Every row gives one point. The last column is the point's height on a tilted bowl or saddle (a function of degree 2), plus a little noise. Count its main directions that bend up, bend down and stay straight.
In the rows, 128 means zero.

Points (10 x 3):
[[182 169 124]
 [ 90 123 137]
 [137  88  99]
 [155  87  89]
 [126 165 100]
 [ 41  97 220]
 [130 119 112]
 [ 70 119 161]
 [ 48 214  52]
 [104 128 124]]
Directions: 1 up, 1 down, 0 straight

Points (16 x 4):
[[ 94 129 176 129]
 [167 161  50 104]
 [ 71 110  20  69]
 [182 122  96 135]
 [113  95 133 165]
 [193 147  87  96]
 [ 91 134 184 118]
 [152 180 188  92]
 [104 208 118 194]
 [168  66 116 119]
 [131  84  46 197]
 [148 109 121 170]
 [137 103 176  64]
 [111 143 136 199]
 [181  73 125  88]
 [125 215  95 152]]
Directions: 0 up, 2 down, 1 straight

Points (23 x 5):
[[ 96  75 127 117 145]
 [126 217 142  74 216]
 [197 172  74 112 168]
 [249  77 146 146 127]
 [224  43 152 150 122]
 [135  93 124 125 141]
 [119 130 192 170 183]
 [146  69 194 100 162]
 [104 157 189 151 175]
 [100 147 140 104 164]
 [136 179 101 167 156]
 [146 213 193  81 207]
 [127  93 138 141 141]
 [141 123 117 103 163]
 [129  91 101 179 153]
 [129 137 135 176 170]
 [161  95  74 176 132]
 [141 106 102 204 185]
 [136 125 176  95 173]
 [122 130 188  67 213]
 [152 222  99 179 167]
 [155 192 113 123 157]
 [166 141 105 138 140]]
Directions: 1 up, 0 down, 3 straight

Points (42 x 7):
[[131 115 220  89 212 144  87]
 [ 89 224 157 125 160 111  87]
 [107 129 133 103  87 216 126]
 [ 81  72  68 192 136 198 135]
 [181  89  93 155 151 182 123]
 [ 95  54 115  86 195 181 177]
 [217 133 136 120 160 100 145]
 [168 153 164 138 218  74 108]
 [150 156  76 113  74 144 119]
 [144  82 127 209 132 140 133]
 [177  41 117 101 132  69 130]
 [130  99 103 113 190 180 144]
 [106  98 140 133 121 147 144]
 [137  77 153 166 165 198 130]
 [ 67  93 121 156  75 156 146]
 [175 161  99 120  71 139 122]
 [167 109 180  75 173 151 113]
 [ 93 182  69 121 132 100 121]
 [230 142 157 105 114 136 144]
 [  7  79  66 128  84 102 177]
 [164  84 161 163 158 142 160]
 [174  86 116 101 159  79 133]
 [ 69 125 138 108 122 182 151]
 [151 129 127 115 121 110 134]
 [ 66 127 220  48 133 119  62]
 [ 94 164 139 119  46  83 153]
 [176 152 195 139 145 149 144]
 [104  30 153  64 144 153 128]
 [158 106 149 134 117 117 148]
 [ 86 231  97  99 179  20   7]
 [111 172 106  90 134 143 125]
 [214  72  63 122 213  44 130]
 [155 204 155 190 164  93 108]
 [159 155 147 150 109  78 149]
 [131  48 129  93 164 147 153]
 [114 148 132 115 122  86 126]
 [131 191 145  79 132 171 100]
 [166 129  95  25  34 129  54]
 [ 74  84 116  66 141 168 159]
 [132  79 106  83 126 115 129]
 [ 89 200 121 116 152 165 118]
 [ 74 154 132 158  63  98 154]]
Directions: 2 up, 4 down, 0 straight

Points (69 x 9):
[[134  81 166 145 167 118 152 168 135]
 [194 107 143  64 146  91 124 149  98]
 [132  75 160 160 160 148  29 109  89]
 [ 60 186  79 180 136 181 187 228  62]
 [122 157 146 117 228  68 150 180 119]
 [121  20 159 160 169  81 146 174 108]
 [210  87  65  69 116 129  88 127  48]
 [206 172 102  70 129  28 107  87  20]
 [163 104 126 146 153 132 165  95 121]
 [ 94  70 180 185 152 147 126 165 110]
 [158  81 171 216 102 122 199 109 102]
 [145 167  26 147  77 149 149  49  45]
 [207 118 174  64 115 114  77  66  44]
 [248 112 147  86 136 155 134 153  56]
 [109 131 153 157 206  91 144 165 126]
 [173 140 137 153  91 136  65 187  78]
 [144 124 139 181 131 194  89 131 109]
 [128 168  97 104  80 124 182 101  96]
 [130 128 115  87 108 165 136 153 121]
 [157 138 171 148 138 101  89  83 111]
 [135 144  83  90 188 117 201 152 131]
 [ 27 113  90 100 163 109 133 183 115]
 [131 122  95 122  80 110 104  57  82]
 [133 107 225 120 157  74  96 229  87]
 [109 116 105 178 153 107 213 130 118]
 [ 90 148  50 133 119  95 107  87  97]
 [102 111 106 138  86 127 166  74 105]
 [158 166 126 181 177 141 137 240  87]
 [ 85 145 245 136 110  97  70 133  98]
 [ 76  76 165 107 119 133 104 111 116]
 [148  68  77  85 124 207  82  54  43]
 [113  89  82 182 169  93  73 186  95]
 [105  66 127 118  23 157 135  62  50]
 [ 92 102 174  69 200 134 209  56  81]
 [ 69 135 154 157 112 226  68  30 108]
 [109  84  91 191 134  68 111  97  81]
 [ 91 239  70 139 154 159 128  63  95]
 [ 78 153 131 151 146 112  96  96 127]
 [121  86 167 166 157 147 134 138 128]
 [117 124 137 120 140  88 166 129 140]
 [117  89 151 135 211 139  84 153 116]
 [178 132 127 147 151 107 144 104 115]
 [ 94 116 111 181 147  63 153  66 100]
 [101 171 119 124 129 147 171 130 125]
 [177 116 132 148 163  38 109  55  65]
 [223 106  90 168 190 109 126  95  53]
 [229  65 100 193 151  73 136 100  38]
 [ 71 178 164 228  75  91 166  76  69]
 [112 176 126  99 148 114  72  81 114]
 [158 131 130 143 115 190 130 169 109]
 [113 135 121 113 103 107 139 108 124]
 [154 104 128  94 223  58 129  80  83]
 [174 116  30  75 205 110 113 132  92]
 [127 164  88 132 178  30 149 130 108]
 [150 146   7 154 130  73  45 117  42]
 [128 108  68  87 224  77  82 167 110]
 [148 176  75 124 214 152 165  98  99]
 [ 65  53 141  33 111 121 151 124  73]
 [165 125 100 181 149 160 133 126 105]
 [ 81 133 183 142  83  71 101 118  99]
 [ 87 135 152 121 179 123  69 140 131]
 [145 140 135  96 143 155 162 158 129]
 [193  48 119 193 120 194 104 157  47]
 [143 118 182 166  93  84  57  64  80]
 [131 113 158 110 119  66 119  57 104]
 [ 93 103 103 151 199 132 113 113 120]
 [110 143 116 205 126  90 126  91 101]
 [118 108 160  62 206 161 184 124 102]
 [183 128  74 127 102 171 168 159  92]]
Directions: 0 up, 6 down, 2 straight

Points (78 x 9):
[[159  88 134 187 176 138 176  55  78]
 [157  99 196 200  85  90 113 102 116]
 [138 119 160  84 131  72  92 136 136]
 [ 98 128 132  84  40 160 133 150  10]
 [ 78 109  80 132  94  90  97 130  94]
 [152  88 159 111 172 180 167 115  83]
 [101 146  97 225 177 147  73 116  76]
 [170  87 161 136 180 120 106 152 121]
 [ 51  74 128  75 120 101  87 124  81]
 [173 190  76 145 187  73 168 105  60]
 [149 136 128 170 106 110 194 128  90]
 [132 125 167  68 140  91 133  85 124]
 [136 134 128 137 179  96 219 126  99]
 [113 163 126 171 115 119 161 174 108]
 [106 106  74 120 151 143 143 131 114]
 [131 172 142 167 157 131 136 173 123]
 [132  46 101 159 177 175 124 209  36]
 [ 98 121 111 124 122 117 118  73 128]
 [159  90 118 142 116  92 112 139 136]
 [156 117 184 113 203 133 108 128 113]
 [105 114 106  76  97 173 168 114  65]
 [128 140 132 178 168 139 114 141 126]
 [155 168  83 132  76  97  63 184  80]
 [ 92 129 164 127 160 141 154 143 131]
 [130 185 154 191  71 136 119  97  77]
 [168 144 233 125 132 120 139  93  98]
 [121 132 102 185 143 106 141  97 129]
 [ 68 169  85 142 111  65 119 164  63]
 [ 78 114 111 118 192  91 133 121 141]
 [168 124  75 100 130 165 113 144 109]
 [ 99  79  43 123  99 135  88 159  51]
 [133  74 126 137 185 153 152 119 106]
 [159 155 120 115 152 127 139 152 128]
 [129 148 203 121  76  99 127 137  89]
 [152 112 118  95 153 118 156 149 116]
 [112 185  64 126  91 113  91 154  47]
 [108 140 151 137 121 140 155 106 123]
 [ 87 142 171  96  80 128 125 148  70]
 [144 140 125 149  97 111 153 174 100]
 [136 134 148 140 116  47  86 145 129]
 [193  77 161 142  90 138  97 105 121]
 [139 189 115 113  86 122  98 148  92]
 [128 150 151 138  88 179 162 213  65]
 [121 142 123 132 101 131 155 102 105]
 [145 157  75 148 148 121  99 132 107]
 [ 39 141  57 173 175 185  43 118  15]
 [147 158 121  49 141  70  98 136 140]
 [154  72 120 115 133 184 155 107  74]
 [133 154 114 135 135 165  74 141 107]
 [162 138 114 181 141  89 100  80 117]
 [163  89 187 119  69 150 168 178  38]
 [ 39 171 141 149 181 190  88 185  66]
 [ 88  97 101 134  94 116 110 166  82]
 [115 100 203 143  79 122  66 177  77]
 [141 105 150  95 133  98 140 144 118]
 [203 158 154 100 137 124  95 109 165]
 [141 148 125 131 161  99 163 119 123]
 [115  62  96 133 115 171 141 102  83]
 [ 90 113 249  98  96 149  94 136  48]
 [118 114 126 193 188  96 123 106 136]
 [141 107 112 139 121  42 140  46 113]
 [165 155 142  99 170 154 148  70 114]
 [187 162  20  91  69 126 140 186  21]
 [107 116  42 154 115 106 110  87 101]
 [163 137  99 136 105 125  56 115 127]
 [115  87  72 209 102  71 121  59 121]
 [142 141  98  95  96 154 175 120  74]
 [135 155 104 148 153 131 181 145 112]
 [177 117 165 112 113 119 130 161 129]
 [125 110 130 144 128 164  72 172  94]
 [130  91 149 167  88 124 100  82 113]
 [145 145 177 100 127  78 124  85 123]
 [115 102 130  92 140 109  63 191  86]
 [128 150 109 143 114  85  98 159 112]
 [ 99 163 163 142 142  87 203 164 103]
 [ 71 151 125  85 149 199  82 136  78]
 [172  86 197  88 123  91  78 123 140]
 [ 27 157  77 120 156 133 171  60 161]]
Directions: 1 up, 5 down, 2 straight

Points (65 x 9):
[[123 116 106 114  94 169 115 151 129]
 [129 121 124  90  49 106  80 111 153]
 [139  64  80 103 128 128 125 154 112]
 [166 188 121 137 146 151 158 125 159]
 [224 139 147 126 145 158 135 150  58]
 [115 146 150 167 153 145 109 105 127]
 [128  85 128 107  75 134 126 130 139]
 [166 110  61 153 150  63 196  94 191]
 [ 63 150 183 165 101 249 123 192 249]
 [114 157 138 106  75 112 157 124 121]
 [160 155 135 160 149 128  69 173 122]
 [ 80 108 122 131  97 184 154 155 179]
 [171  75 145 138 109  97 103  32 121]
 [129 136  82 167  88  81 129 128 153]
 [ 94 163  95  98  49  92 135 148 154]
 [128 131 140 118 101 172 155 157 120]
 [166 140 135 148 102 139 161 171 126]
 [161 122 160 130 189 150 159 157  98]
 [ 63 151  91  85 109 118 145 142 188]
 [148 103 123 151 102 140 156 184 140]
 [100 120 132 172 115 134 163 158 174]
 [154 101 163  83 156 117 137 103 117]
 [108 112 159 131 114  68 164 100 149]
 [ 75 119 123 133 182  66 162 114 179]
 [151  81 179 204 111 105 137 143 191]
 [126 130 133 124  92  74 111 112 143]
 [140 126 158 129  90 157 129 159 109]
 [116 177 122 133 150 117 108 109 157]
 [ 99  86 127 105  93  99 205 172 223]
 [168 136 121 145 100 106 161 107 128]
 [138 135 162 141 139 119 133 128 119]
 [133 132 131 153  99 180  97  96 148]
 [ 96 149 107 112  76  64 144 155 179]
 [ 98  88  84 133 169 145 168 114 144]
 [150 139 167 144  93 244 150 160 143]
 [149 134 109 100 143 158  63 134 111]
 [ 98 169 135 138 115 153 110 104 142]
 [ 96 155 123 112 117 200 107 144 155]
 [236 186 112 174  84  81 146 107 184]
 [120  86 109 132 101 140 121 158 126]
 [126 151  53 172 130 131 139  73 152]
 [135 170 112 106 131 102 117 179 147]
 [129 170 159  80 127 196 138 118 108]
 [137 143 135  91 133 127  85 200  79]
 [114 110 157  90 150 108 118  84 130]
 [ 79  98  77 143 114 131 122 143 126]
 [113 185 146 102 105 132 115  89 127]
 [ 86 110  99 159 145 169 146 162 153]
 [165 103 116 129 140 101 130  91 121]
 [141  86 170 117 156 170 117 140  80]
 [168 118 131 130 164 127 109  87 109]
 [143  73 146 114 118  99 103 110 134]
 [150 140 124 128  98 133 140 163 118]
 [122  48 164  82 164 189 115 156  88]
 [136  93 101 126 129 125 183 120 149]
 [120 129 139  77 160 121  89 120 129]
 [ 64 104  97 149 151 156 107 124 106]
 [185 103 135  86  34 162 164 179  69]
 [117 137 122 116 121 160 149  81 135]
 [ 99  98  95 106 122 118 106 130 124]
 [209 180 117 151  94 205 140 125 132]
 [166 106 108 143 164 151 172 156 120]
 [121 159  69 126  96 119 148 125 165]
 [104 163 146 147  82  50 116 116 159]
 [141 174 146 194 108 179 134 133 191]]
Directions: 4 up, 2 down, 2 straight

Points (65 x 9):
[[126 172 126 166 165 148  43 103  93]
 [135  71 145 101 126  98  86 153 120]
 [ 96 162 168  98  92 121  76  94 116]
 [111  85 158 104  74 127 111 122 136]
 [ 34 138 129 110 182  86 119 137 118]
 [115 135  86 131 107 118 172 105 125]
 [159  78 214 134 133  73 141 144  89]
 [ 93 160 120 226 195  86 148 142 108]
 [129 161 181 151 120 114 130  89 116]
 [ 95  81 132 141  80 117 114 168 135]
 [164 127 161 121 159 177 137 196  55]
 [153  82 158  70  34 139 145 111 105]
 [ 97 127  68 106 156  30 115  92 134]
 [125 112 198 106 153  88 147 141 114]
 [ 69 122 138 126 174 130 126 134 128]
 [130  39 120 119 152  99 190 112  99]
 [ 89 209 154 128 116 107 231 182  59]
 [168 107  54 155  95  34  92  48  61]
 [152 190 118 143 114 114  97 188  87]
 [161 188 120 129  96 123 218 192  54]
 [ 58 115 152 103 133  59 129 150 138]
 [ 58  72 137  97 102 122 116 119 134]
 [186 216  44  96 120  73 142 170  38]
 [ 98  70 100 190  67 135 113  90  93]
 [147  67  79 166 129 192 160 162  82]
 [ 97 119  68 169  84 166 162 110 107]
 [157 183 170 134 158 130  51 109  87]
 [100 108 136  98 134 164 233 146  67]
 [173 117 112 204  76 176  75  91  52]
 [130 112 108 160 205  78 120 132 146]
 [170 202 128 138 137 100 157 132 109]
 [159 163  80 101 119 187 134 112 155]
 [ 76 191 145  79 143  85  96 109 121]
 [216 180 176 171  40 248 156 137   7]
 [ 99 121 100 110 220 163 149 185  55]
 [139 179  85 145 116 148  79  79 116]
 [133 174 131  99  73  90 116 103 115]
 [176 102 162 193 176 107  94  57  99]
 [192 115 193  62  85 121 109  86  53]
 [142 102 108 172 160 140  55 100 106]
 [116 156 102 139  95 124 171 123 121]
 [114 138  26 147  84 108  99 104  82]
 [174  90 182  66 175 132 142 138  55]
 [182  76 143 117 104 188 152 109 108]
 [155  92  67 141 110 119 105 112 122]
 [144 207  63 125 102  63 134 168  76]
 [104 161 172 102 113  76 113 101 130]
 [143 156 138 127 164  45 101 129 157]
 [129 181 100  61 104 144 121 137 136]
 [158 107 143 154 109 121  78  86 109]
 [177 135 127  69 137  92 122 137 108]
 [170  89 162 140 184 136 120 177  59]
 [143 191 110 136 179 166   7 103  81]
 [156 106 114  60 106 114 142 190  94]
 [118 154 162 131 133 131 110 131 128]
 [229 167 127 104 140 120 151 136  70]
 [ 94  78  68 141  89 197 151  56 139]
 [134 148 117 134 101 181 131 121 145]
 [133 127  68  89 144 112 157 110 125]
 [135 143  87 207  59 173 130 148  65]
 [147  96 139 129 110  83 110  75 129]
 [213  66  55 129 150 129 150 189  24]
 [ 75 168 134 108 178 125 128 153 115]
 [ 81 199 142 108 166 183 113 115 125]
 [132 178 186 112 106 180 110 174  90]]
Directions: 1 up, 6 down, 1 straight

Points (72 x 9):
[[102 131 105 146 106 171 168 141 144]
 [111 114  59  46 141 134 201  85 174]
 [164  70 106 125  11 109 139 142 178]
 [129 156 113 127 133  43  92 126 134]
 [ 87 125  62 119 150 105 102 143 120]
 [121 200 103 157 156 206  99 144 143]
 [195 108 164 189 155  87 139 140 136]
 [193 159  85 140 174 126 129  84 110]
 [212  41  53 227 103  90 196  82 249]
 [118 123 130 200 121 133 115  68 173]
 [ 61 107 103 122 137  57 136 158 145]
 [127 187 141  32  45 173 185  95 111]
 [183  61 189 157  96 126  98 159 118]
 [151 156 165 115 133  81 140 156 152]
 [ 63 118 159 190 142 154  89 119 160]
 [ 53 156  81 177 111 143 130 129 174]
 [ 82  51 117 199 145 147 172  62 197]
 [142 169 111 142 130 188 154  94 131]
 [ 12 139 175 109 107  89 170  89 218]
 [104 168  87 187  85 139 139 110 170]
 [161 183 118 107 156 139 112 114 125]
 [133 142 152  88 166 149 143 148 144]
 [ 74 131 110  95 121 148 175 127 156]
 [210 162 134 127 122  94  71  53 168]
 [195 190 106 144 105  97 151  85 127]
 [131  74 158  83 133 133 152  69 166]
 [130  45  74 108 131  81 134 153 124]
 [152 193 160 114 128 120 163 159 129]
 [115 171  47 162 119 123 141  70 141]
 [ 89 110 112  89 171 124 105  41 167]
 [ 98  49 132 132 173 115 115 111 127]
 [130 139 153  33 108  89 132 152 185]
 [129  78 214 163 156  64 102  79 173]
 [ 48 119 148 155 123 147 128 135 155]
 [ 94 215  45 112 137 103  77 124 109]
 [ 46 123 103 119 128 142  62  92 168]
 [144 142  79 185 144 146 158  66 156]
 [ 79  86 158  94  92 249  89  98 144]
 [159 147 211 120 148  39 191 152 195]
 [125 111 147 120 142 130 113  94 148]
 [ 97 166 164  69 158  68 194 115 189]
 [ 90 137 123 107 129  92 147  74 160]
 [165  77 116 114 132 149 171 106 152]
 [155  87 173 102  74  84 129 120 160]
 [138 150  75  73 137  84 180 117 135]
 [155 161 110 113 131  90 180 172 137]
 [ 68 205 109 159  80 100 180  98 178]
 [201 149 187 182 106  73 104  65 194]
 [122 164 134 143 107 178 140 142 130]
 [180 154  54 142 118  87 210 117 142]
 [134  89 157 113 204  64 111  63 158]
 [120 132 131  51 108 120  58 157 180]
 [ 85  84  40 132 144 111  86  94 121]
 [183  72 168 174 101 107 141 165 129]
 [136 122  85  85 181 182 161 104 157]
 [189  94  84 108 114  97  75 123 145]
 [108 155 123  41 144 123 117  40 168]
 [ 69  79 142 166 159  97 158 133 148]
 [133 145 157 125 101  89 138 126 156]
 [118 214 152 101 162  99  37  79 181]
 [ 86 126 157 212 186  34 133 102 164]
 [129  77 102 120 117 164 124 140 137]
 [179  43 143 145 102 148 210 126 148]
 [ 86 135 164 136 176 110 137 173 147]
 [172  81  73 143 160 183 184 107 172]
 [173  90  56 117 112 177 175  88 178]
 [106 108 108 104  80 169 134 143 143]
 [113 106 108 123 160  96 144 149 130]
 [ 87 184 123 190  89  95  95  76 194]
 [207 171 179 100 139  96 171 179 148]
 [112 209 175 111  99 117 161  88 147]
 [107 141  24 145  83 101 114 139 157]]
Directions: 5 up, 2 down, 1 straight

Points (71 x 9):
[[102 149  99 108  82  99 111 179  87]
 [121 147 113 105 161 144  94 154  95]
 [166 155 130 135 164 172  61 145  40]
 [107 131 167 132  74  80 120 145 141]
 [ 98 136  93 120 169 146 109 118 126]
 [131 127 162  81 132 166 130  99  65]
 [144 143 149 152 179  68 173 144 132]
 [129 185 151 151 117 213 153 168  53]
 [128 166 142 136 200 132 158 111 141]
 [119  98 121 159 159 112 117  94 137]
 [179 124  98 105 164 104 103 116  85]
 [108 115 123  76 178  89 137 110  89]
 [136 134  62 130 149 105  97 131  87]
 [117 141 126 106 103 135 131 149 108]
 [143 121 154  69 113 153 130  78  47]
 [  7 142 176 169 189 133  87 122  86]
 [132 101 123 179 122  80 110 111 171]
 [ 83  67 173  86 110  97 134 129  70]
 [ 93  70 126 140 154 132  63  93 126]
 [110 142 141 133  59 153 151 131 132]
 [ 76  89 126 122 120 170  93 105 151]
 [ 70 140 121 170 143  68 175 160  47]
 [120 155 164 136 110 130 139 137 122]
 [116 134 146 102 174 104  50 115  65]
 [159 127 167 137 107 140 153 138 100]
 [124 159 161 185 138 109 123 183 113]
 [132  84 122 161 157 148  93 105 127]
 [112 172 112 125 137  89 118 160  90]
 [113 154 119 149  98 105 112 119 152]
 [139 168 108 132 154 120 138 225  46]
 [ 74 176 125 163 183 152 140 149 125]
 [123 145 114 134 131 165  66 109  95]
 [119 111 104 148 104  86 106 114 166]
 [168  88 150 144 188  99  38 142 109]
 [108 185 104 183 149 105 101 106 107]
 [160 130 132 123 142 146 176 127  93]
 [166 120 167 163 134 133 146 111 124]
 [125  98 107 129 130 141 135 144 112]
 [113 130 123 163  67 155 106 151 158]
 [131 117 132 111 120 117 120 114 115]
 [117 131 118 118 130 108 105  98 127]
 [134  92 103  44 129  96 128 143   7]
 [170 127 122 182 125 134 157 151 103]
 [ 82 128 101 146  96 136 163 150 129]
 [ 89 155 134 120 106 107 170 119 127]
 [142 113 152 197  68  83 163 180 115]
 [124 108 140 123  80 102 128  91 157]
 [ 76 152 116 133 129 140  65 115 138]
 [ 88 148 178  99 186 165 111  99 107]
 [122 168 136 173 130 143 157 117 111]
 [130 138  87 137  88 107 160 161  85]
 [136 174 121 152 143  59 124 131 108]
 [113 101 110 175 175 109 109 100 131]
 [119  78 169 152 155 130 146 109  93]
 [117 100 140 186 118  40  93 128 154]
 [162 141 171 142  99 148 128 162  93]
 [114 127 131 120 157  87 131  81 119]
 [113 171 122 123 193 159 136 112 129]
 [110 114  70 171 118 207 132 192  70]
 [131 182 159 128 125 118  84  68  84]
 [ 58 146 140 139 188 150 153 141 138]
 [ 83 129 138 136  87  95 155 123 139]
 [157  68  95 152 114 128 126  83 180]
 [ 97 125 152 116 131 145  89 160 123]
 [132 147  95  88 190 154 118  90  91]
 [115 192  92 143  71 181  78 117 110]
 [157 177 132  98 108 111 132 134  80]
 [ 87 159  86 102  96 118 148  93 156]
 [ 73 132  69 133 146 111 116 150 114]
 [203 148 137 173 115  96  96 174 113]
 [163 127 127 156 122  96 160 170 100]]
Directions: 2 up, 4 down, 2 straight
